Each row is a point. Each table stands for the endless flat space through its points: a line for two points, a plane for three, and so on. The two share one point or none. Which?
(in the rows, 128 means zero)

First:
[[124 128 161]
 [139 103 131]]
Second, 2 rows:
[[137 116 168]
 [133 124 144]]
They share: no point

First (3 x 6):
[[156  96 107 148 131 122]
 [125 107 119 163 118 139]
 [146 110 113 148 121 130]]
Second, 3 rows:
[[142 106 107 137 120 155]
 [138 126 127 149 112 135]
 [145 100  98 140 123 146]]
They share: [141 117 116 148 116 134]

First (5 x 9):
[[148 125 151 102 124 133 125 104 127]
 [153 106 182  96 110 104 104  90 124]
 [159 127 141 103 123 147 125 100 143]
 [154 125 171  88 122 125 153 108 119]
 [115 141 159  97 141 103 119 110  87]]
Second:
[[126 133 140 105 129 111 118  80 109]
 [150 122 155  97 129 139 124 125 133]
 [130 130 146  97 136 114 117  82 107]
 [130 143 147 107 118 114 125  89 121]]
They share: no point

First, 3 rows:
[[112  89 119 110 140 130 160 123 148 133 113 131 117 167]
 [115 104 125 137 146 127 148 120 145 142 119 143 129 149]
 [112 122 134 155 146 106 139 105 157 142 128 155 129 143]]
Second (5 x 14):
[[135 108 135 155 148 128 124 139 151 153 142 145 141 163]
 [130 105 146 159 124 124 143 124 156 150 119 165 131 127]
 [ 78  98 113 106 158 121 154  95 159 142 105 127 125 155]
 [104 126 143 114 146 110 160 105 136 143 111 146 147 167]
 [127 112 119 132 133 110 177 114 130 108 117 148 100 158]]
They share: [113 105 126 134 144 121 149 116 150 139 120 143 125 153]

First, 3 rows:
[[117 112 121 151 126 126 139 127 161 131 145 106 134 119 149 139 112 111
  142 120]
 [113 110 123 156 122 132 139 125 164 125 145 106 127 114 146 142 110 110
  144 117]
 [101 116 133 146 128 128 139 131 160 131 153 106 121 104 142 142  98 100
  154 103]]
Second, 5 rows:
[[131 117 122 135 124 120 154 127 167 139 167 100 157 127 159 150 125 102
  134 110]
 [154 116 122 106 112 112 182  97 174 132 188 109 157 103 183 181 109 110
  121  66]
 [114 100 134 164 142 136 128 147 170 146 152 113 157 125 135 115 127 110
  139 140]
 [146  96 124 133 119 114 155 112 168 133 166 119 147 104 171 144 118 112
  132  89]
 [150 101 101 133 105  83 142 115 140 127 140 105 124 123 186 131 131  96
  152  93]]
They share: [119 119 122 136 137 112 139 134 153 146 149 106 145 124 153 133 110 108
 143 119]

First (6 x 24):
[[136 167  81 143 122 157 181 146 150 126  94 129 109 108 134 151 177  75
  126 121 141 165 145 144]
 [127 116 125 142 106 111 143 152  97 172 109  84 116 151 169 114 141 129
   75 135 135 142 109 115]
 [143 169 128 177 146  79 159 135 159 149  73  91  72 143 134 132 147 127
  155 102 102 106 180 142]
 [130 135 137 149 114  69 133 144 120 172 108 101 107 166 144 119 139 149
  120 149 127 115 151 134]
 [139 158 115 170 137 117 166 141 142 148  80  85  84 131 149 132 149 108
  123  99 114 130 150 132]
 [132 145 135 161 124  77 139 142 128 168 100  93  97 160 144 123 137 141
  126 135 121 113 157 136]]
Second:
[[130 115 109 141 121 103 167 131 155 141 118 118  79 148 130 128 147  55
  118 121 128 134 160 116]
 [125 141 123 156 117  98 150 163 146 136  97 134 117 137 173 134 165 129
  117 169 148 163 156 135]
 [126 122 139 135 116  99 146 170 149 125 112 145 108 143 160 122 174  95
   89 162 142 157 176 116]
 [132 117 111 183 106  65 169 148 162 130  89 141 110 122 182 153 149 115
  159 168 144 188 156 128]
 [125 174 118 137 124 141 135 164 107 164 109 104 124 143 142 131 164 132
   93 146 141 132 141 152]
 [129 173 121 168 116 114 140 170 119 155  94 127 138 131 187 143 165 173
  122 186 148 169 140 161]]
They share: [127 150 110 149 120 117 151 150 129 154 105 110 110 139 144 137 154 110
 117 140 139 142 145 140]

First (2 x 24):
[[119 104 136 109 133 116 140 112 115 109 151 168 128 133 134 138  92 129
  140 133 152 151 114 118]
 [125 113 136 109 136 131 134 109 124 100 136 147 143 151 146 126 107 117
  128 145 140 136 117 127]]
Second (6 x 24):
[[125  96 139 126 152 135 138 106 109 117 133 152 152 151 152 112 107 119
  113 126 173 140 132 117]
 [144 107 112  75 154 127 126  98 118  73 118 140 100 162 155 121  96  95
  111 177 161 111 137 118]
 [118 112 126  90 130 123 124 102 128  89 125 130 119 147 119 141  89 113
  168 157 130 129 110 148]
 [121 104 142 116 134 130 149 107 118 128 154 143 153 148 146 124 117 140
  149 135 140 153  96 130]
 [140 101 146 122 151 128 162 102 106 135 160 160 159 160 157 124 142 150
  135 135 155 159 103 127]
 [131  95 140 114 159 137 129 101  98 104 125 135 145 161 128 127 112 119
  138 139 173 133 135 151]]
They share: no point

First (6 x 24):
[[113 133 138 150 123 137 152 148 141 149 135 109 119 136 150 163  92  84
  169 130 121 115 128 124]
 [108 139 125 153 114 147 170 161 136 132 128  99 132 135 155 178  79  75
  171 135 134 129 135 135]
 [119 135 129 139 105 121 143 161 121 145 142 104 119 122 155 163 102  96
  138 104 113 144 122 153]
 [118 156 126 135 151 160 150 107 132 118 111  92  92 163 135 135 107 104
  186 129 128 135 107  90]
 [117 159 102 134 105 145 160 154 104 102 118  79 120 135 152 163  96  97
  146 105 131 182 117 155]
 [124 162 103 124 107 138 149 146  96 103 120  79 108 135 149 152 110 111
  134  91 124 191 108 155]]
Second (3 x 24):
[[150 144 139 119 123 109 144 152 135 142 153 103 106 152 136 163 127  97
  128 120 110 145 128 147]
 [150 143 135 126 130 114 148 154 132 139 148 103 112 154 131 165 129 103
  123 120 117 144 127 153]
 [115 155 138 122  91 129 130 130 113 145 133 103  85 120 166 141 100  96
  163  90 103 151 114 116]]
They share: [129 149 132 132 115 129 142 142 117 139 133 103 103 136 146 153 114 106
 141 102 117 147 118 138]

First:
[[ 67  90 158 130 135 126 156 153 118 126 137 165 165 138 152 141  82 158
  108 154 122 134  90 125]
 [126 117 167 142 126 122 127 135 140 138 146 129 109 136 145 116 114 129
  153 118 133 146 104 123]
 [143 122 161 111 118 153 120 127 113 112 113 115  92 138 148 129 124 134
  160  82 136 151  93 130]
 [100  89 148 141 136 162 118 123 136 111 115 144 133 140 164 160  69 153
   96 132 115 134  82 112]
 [136 114 165 142 126 145 112 120 139 125 130 122  97 138 155 125 105 137
  141 106 127 146  92 119]
 [121 113 146 138 127 125 126 141 150 141 144 132 124 138 140 139 108 109
  151 127 136 137 124 116]]
Second:
[[ 99 120 155 113 133 137 116 133 117 139 120 123 154 129 172 155 117 142
  137 121 125 121 134 121]
 [ 91 130 161 113 125 147 112 143 131 153 118 117 160 127 174 151 131 156
  129 111 135 117 134 133]
 [122 100 144 133 111 137 150 138 123 105 142 154 113 151 145 124  93  98
  165 131 125 150 104 104]]
They share: no point

First:
[[124 104 140 102 166 122 121 114 112 123 142 126 146 167 136 142 127 111
   97 127 163 166 113 153]
 [124  86 125 125 144 137 123 127 128 131 121 132 128 145 147 147 101  72
  113 155 167 129 102 161]
 [118 118 184  81 143 111 145 111 127 169 134  96 168 160 118 117 141 154
  141  90 140 162 121 138]
 [ 88 134 139 119 169 155 112 142  74 132 150  94 140 129 101 135 134 122
   85  99 156 148 106 164]
 [ 75 116 136 132 138 153 118 146 105 161 127 124 135  98 112 132 125  91
  116 128 128 109  87 152]]
Second:
[[108  91 163  89 169 117 128 110 107 131 145 125 135 139 132 133 124 126
  102 102 156 140  98 174]
 [ 89 130 139 139 144 144 135 123 124 137 120 125 146 155 134 141 130 100
  122 134 140 128 123 135]
 [122 117 134 102 144 113 125 124 128 147 135 124 156 166 123 122 123 110
  107 121 157 178 122 142]
 [ 86 112 157 124 159 141 135 114 112 128 129 125 134 140 137 144 130 112
  116 119 143 113 108 156]]
They share: no point

First (4 x 24):
[[165 124 122 112 136 143 149  83 158  98  90 142 155 137 114 136 140  78
   93 141 151 129 166 170]
 [136 113 134 148 124 146 114 147 147 123 126  87 102 156 147 132  92 127
  103 142 137 163 107 137]
 [142 106 126 133 124 139 131 129 151 108 121 109 120 160 144 140 111 117
   96 131 151 151 129 145]
 [142 126 142 153 128 155 107 145 147 132 117  81 100 144 136 120  87 121
  108 155 123 167 101 141]]
Second (4 x 24):
[[140 119 148 144 132 175 144 127 143 103 117 122 130 140 105 149  95  76
   99 128 145 141 147 150]
 [136 118 124 117 121 151 130 105 167 113 125 131 114 163 139 140 127 106
  108 162 140 163 149 159]
 [135 118 143 130 127 176 147 112 156  92 132 138 124 158 118 158 115  84
  111 147 154 153 162 160]
 [144 122 122 129 123 137 122 109 153 125 109 111 118 151 135 130 113 110
  106 156 132 155 135 151]]
They share: no point

First:
[[105 135 134 125 148 120 170 114 165 174 141 135 116 113 116 106 115 133
  126 122 143 120 101  91]
 [128 103 127 134 157 155 153 140 142 133 126 144 120 131 116 109 112 165
  152 126 106 107 141 112]
 [125  99 148 147 134 161 151 119 126 122 150 136 133 119 134 102 100 156
  138 132 133 100 136 127]
 [118 123 122 114 132 125 158 110 162 163 141 159 140 111  86 114 117 145
  132 136 136  97 111 127]
 [130 108 127 130 130 138 144 115 145 140 140 157 142 107  99 110 115 147
  134 146 135  94 128 143]]
Second (7 x 24):
[[111 158 136 139 156  96 170 137 129 133 140 164 106 110 131 129 129 136
  155 126 128 102 121 134]
 [139 108 131 105 114 147 138 117 174 162 116 132 133  92 111 116  96 135
  123 146 143 112 148 101]
 [111 151 158 107 133  95 174 117 135 143 117 138 121 116 133 135 110 162
  150 136 116 113 143 119]
 [112 114 163 141 113 140 155 122 150 145 121 146 133  74 126 121 117 116
  140 127 172  78 104 124]
 [186  92 122 146 150 163  82 117 168 126 146 127 133 112 121 113 144  98
   81 126 136 123 118 144]
 [102 113 123 132 135 125 173 129 156 175 127 143 126 104 103  90 111 159
  143 168 142 113 135 106]
 [138 124  87 153 148 150 142 164 169 156 168 168 107  99 111 102 129 108
  130 143 157 103 129 120]]
They share: [127 117 126 137 146 127 145 123 152 150 130 146 123 103 112 106 122 134
 130 144 137 112 124 123]

First, 5 rows:
[[126 137 138 139 137 117 127  89 138 123 125 139 131 126 106 110 126 145
  125 141 102  94  91 120]
 [117 137 142 147 134  99 122 102 132 116 118 161 136 134 131 112 128 158
  144 152 105 105 107 119]
 [ 88 161 111 154 130 123 135 123 153 134 135 154 111 127 155 106 124 149
  133 184 114 115 105 120]
 [160 122 134 126 110  90 122 111  99 130 147 122 121 133  66 118 129 157
  136  90 119 113 130 101]
 [111 155 120 157 134 135 142 110 156 138 146 139 116 120 127 116 138 148
  122 162 111 103  97 111]]
Second, 3 rows:
[[127 132 123 137 131 112 147 126 127 131 123 125 113 109 126 118 122 156
  124 113 106 120 103  93]
 [128 136 123 137 125 112 134 114 129 131 136 133 115 124 110 113 127 150
  130 128 112 110 109 108]
 [119 148 141 149 137 106 143 120 123 131 115 121 133 103 128 122 112 168
  112 125 100 128  97  87]]
They share: [127 140 126 139 124 111 129 109 129 131 139 135 119 128 105 112 127 150
 130 135 113 108 110 112]

First:
[[130  95 125 116 128 112 132 114  97 140 152 105 103 104 113 138 132 166
  139 160 140 155 163 161]
 [113 100 128 111 123 108 124 128 114 146 140 111  94 115 108 123 114 166
  146 153 136 161 173 162]
 [132  99 107 118 148 122 146 118  95 134 164 105 115 108 109 132 132 148
  147 152 126 131 141 145]]
Second:
[[121  93 123 134 167 111 120 129  89 121 131  89 119  97 115  98 128 130
  142 124 105 118 147 128]
 [105  92 114 141 173 118 119 116  92 132 124  87 110  88 116 102 121 143
  146 117 120 129 160 141]
 [119 101 115 118 149 115 133 133 105 133 147 105 111 114 107 111 119 141
  150 140 115 130 148 139]]
They share: [115 104 110 113 143 118 138 132 112 140 152 111 106 119 104 117 114 148
 154 145 122 137 151 146]

First:
[[ 86 131 142 158 134 135 143  88 101 113 126 124 117 143 146 127 100 126
  106 106 104  79 152 136]
 [121 166 122 143 164 105 113  98 131 138 116 119 142 128 116 117  75 126
   81 136  99  99 147 151]
 [107 151 129 143 148 120 120 101 122 131 120 116 131 135 126 125  92 132
   95 129 104  98 150 146]]
Second (3 x 24):
[[108 134 141 126 149 118  97 104 114 145 133 115 138 132 113 142 113 134
  100 134 115 114 150 158]
 [ 98 150 141 129 137 134 115 104 114 132 125  96 134 139 105 146  96 139
   95 129 113 100 165 163]
 [ 98 168 123 144 125 152 133 116 126 123 107  75 116 142 111 128  81 148
  104 144 113  88 168 142]]
They share: no point

First:
[[138 145 126 129 127 147  87 143 117 116 131 114 100 120 122  91 146 122
  128 107 121 162 114 114]
 [153 140 111 149 117 147 117 123 107 136 101  94 120  95 117 116 121 137
  123 142 141 147 114 129]]
Second, 6 rows:
[[148 142 113 113 100 152  99 132  69 102  90 129 114 120 123  93 114 112
  124 113 107 165 133 133]
 [182 133 104 127 107 124  98 102 118 112 111 110 106 126 125  77 100 133
  114 131 110 139 106 142]
 [140 152 115 145 126 162 114 157 119 159 146  79 116  90 111  94 156 143
  139 155 144 136 124 120]
 [120 156 130 131 125 184 118 158  75 123  95 102 112  97 100 131 140 103
  143 122 135 180 134 108]
 [140 142 112 136  99 140 103 159 100 139 142 110 119 104 132  67 139 151
  131 146 122 125 130 131]
 [158 131 112 120  91 130  96 122  79  89  90 136 111 129 131  84  97 122
  117 111  98 151 123 134]]
They share: no point

First:
[[113 127 105 108 113  86  94 109 103 106 176 107  99 150 138  92 129 148
  128 145 118 118 106  83]
 [119 109  95 160  91 140 120 103 101 184 130 113 121 184 122 130 111 134
   96 153 150 148  98 133]
 [ 88 102 105 143  88 120 112 116 135 168 111 102  92 149 134 109 104 147
  114 143 116 138 110 147]
 [ 79 132 135 111  77  95 128 134 128 141 184  83  97 139 125 105 122 139
  160 163 111 134 117 106]
 [ 83 107 110 123  87  80 103 110 135 126 142  92  66 123 148  88 110 161
  133 131  96 123 126 120]
 [ 71 114 120  94  99  94  85 124 125 108 154  93  97 141 135  81 130 149
  132 157 111 119  91 107]
 [104 102  90 139 120 132 115 127 130 169  97 115  96 151 151 117  89 146
   99 127 119 142 112 152]]
Second (4 x 24):
[[101 129 111 139 107 126 117 158 106 139 135  88 105 154 139 154 113 130
  120 133  88 111 146 134]
 [124 127 109 126  90 102 143 103 117 167 150 103 139 186 107  86 128 126
  166 155 106 152  93 119]
 [ 97 103  85 103 119  94 103 106 132 165 133 118  97 150 109  76 121 162
  132 155 104 137  94  82]
 [115 124 106 122 101 105 127 111 124 162 144 109 123 170 113  91 123 135
  150 155 109 143  97 113]]
They share: [108 128 110 125 110 115 113 128 129 152 139 112 109 154 125 109 116 137
 132 153 113 130 108 118]
